Each row of a before or after table is a point. The points were changed in one or more steps. Then noise was added and the rows were shuffled. The steps act on columns, c1 being the first. Name the steps. A step turns or swaps two columns, mirrors them in a line or flattens them onto one, adds a multiple of one to another, or multiplies or shifts one. Angles are multiples of 10 degrees, from the lower column toward the higher: turns from -170 to 170, lines from 10 to 170 but not 90. Use the fewest steps. Two steps may share a column if one is a turn and the other turns, adds or multiplies; they go together, in the order done. Otherwise the lowest column goes first.
In the rows, zero is written as 128.

Before, 12 rows:
[[ 63 139]
 [139 178]
 [140 128]
 [160 178]
 [148 144]
 [100 174]
 [150 180]
 [158 132]
 [126 170]
 [ 95 139]
 [ 72 137]
 [151 175]]
After:
[[145  82]
 [ 90 120]
 [127  86]
 [136 130]
 [150 124]
 [ 83 116]
 [107  82]
 [136  77]
 [150  79]
 [105 116]
 [143 111]
 [142  76]]
Steps: multiply c1 by 0.7; multiply c2 by -1

Before, 14 rows:
[[121  94 157  74 121  33 102 118]
 [156 136 114  70 141 148 112 137]
 [120 131 122  95 149 158 157 120]
 [127 134  81 131 122 133 118 100]
 [127 159 105  84 117 141 130 115]
 [ 99 175 119 113 160 117 117 109]
 [ 87 108 162  81  89  73 117 119]
 [130 115 121 175 162 144 185 133]
 [114  78 114 147 189 145 191  86]
 [139 154 106 122 155 151 111  95]
 [101 117 143  79  82  27 135 103]
 [121 105 131 167 172 162 176  57]
 [143 134 159 102 113  71 163  96]
 [129 164  72  87 153 133 148 113]]
After:
[[108 131 144  48 124  49 142 181]
 [133 121  68  90 154 146 147 112]
 [ 89 133 168  60 114  93 133 166]
 [129 129 123 113 147 167 154 117]
 [ 98 138  83 110 161 123 125 112]
 [136 110 159 149 194 138 188  96]
 [140 127 147 178 210 146 178 126]
 [127 128  88  89 135 156 129 141]
 [148 125 113  79 127 163 107 110]
 [151 137 145  86 149  81 155 156]
 [123 113  91 131 149 133 119 149]
 [148 122 133 180 142 129 182  97]
 [132 129  94 130 170 152 110 120]
 [115 128 174  44 129  57 107 141]]
Steps: turn c1 and c7 by -20 degrees; turn c2 and c3 by -50 degrees; multiply c2 by 0.4; turn c4 and c6 by -20 degrees; mirror c5 and c8 in the line at 150 degrees

Before, 12 rows:
[[108 175 104 116 111 144 167 103 117 124  95  86]
 [111 113 154 132 106 126  79 175 119 151 128 148]
 [116 175 167 160 112 150 172  81  85 125 119 169]
 [152 114 161 105 159 123 142 164 141 173 165 136]
 [160 122 171  93  89 168 140  82 100 154 167 105]
 [109 134 159 130 161 163 130 161 167 186 123  94]
 [ 92 111  73  97 140 141  88 113 127 148 150 139]
 [110 181 114 135 138 188 146 131 176 120 156 173]
 [145 161  95  93 178 109  98  87 112 128 184  82]
 [124 110 128 168 100 135 154  95 165 135 174 142]
 [160 117 133 126 135 187 123 142 111 152 142 124]
 [129 139 103 112 139  99  78 153  92 192 182 124]]
After:
[[125  63 135 106 176 119 113  95 243 134 177 139]
 [110 176 161 160 121 167  98 161 142 183 124 136]
 [156  55 182  85 100 161 164  80 182 155 165 141]
 [111 182 153 108 135 102 112 173  84 152 132 123]
 [148  99  81 170  86 161 123  87 179 128 181 104]
 [165 140 154 130 127 158 142 143 137 151 139 180]
 [113 105 184 116 165  99 187  82 132 129 120 146]
 [ 95  91  85 139  94 122 108 112 127 152 148 165]
 [113 189 139 139 126 105  93 128 211 121 157 203]
 [126 181  91 133 108 126 132 156 148 191 186 114]
 [148 162 154 157  97 114 122 169 202 173 171 114]
 [114 136 105 113 120 171 157 101 110 120  94 133]]
Steps: add 1.5 times c8 to c2; turn c6 and c12 by 70 degrees; turn c3 and c12 by -20 degrees; mirror c4 and c5 in the line at 40 degrees; turn c7 and c9 by 60 degrees; add 1.5 times c11 to c9
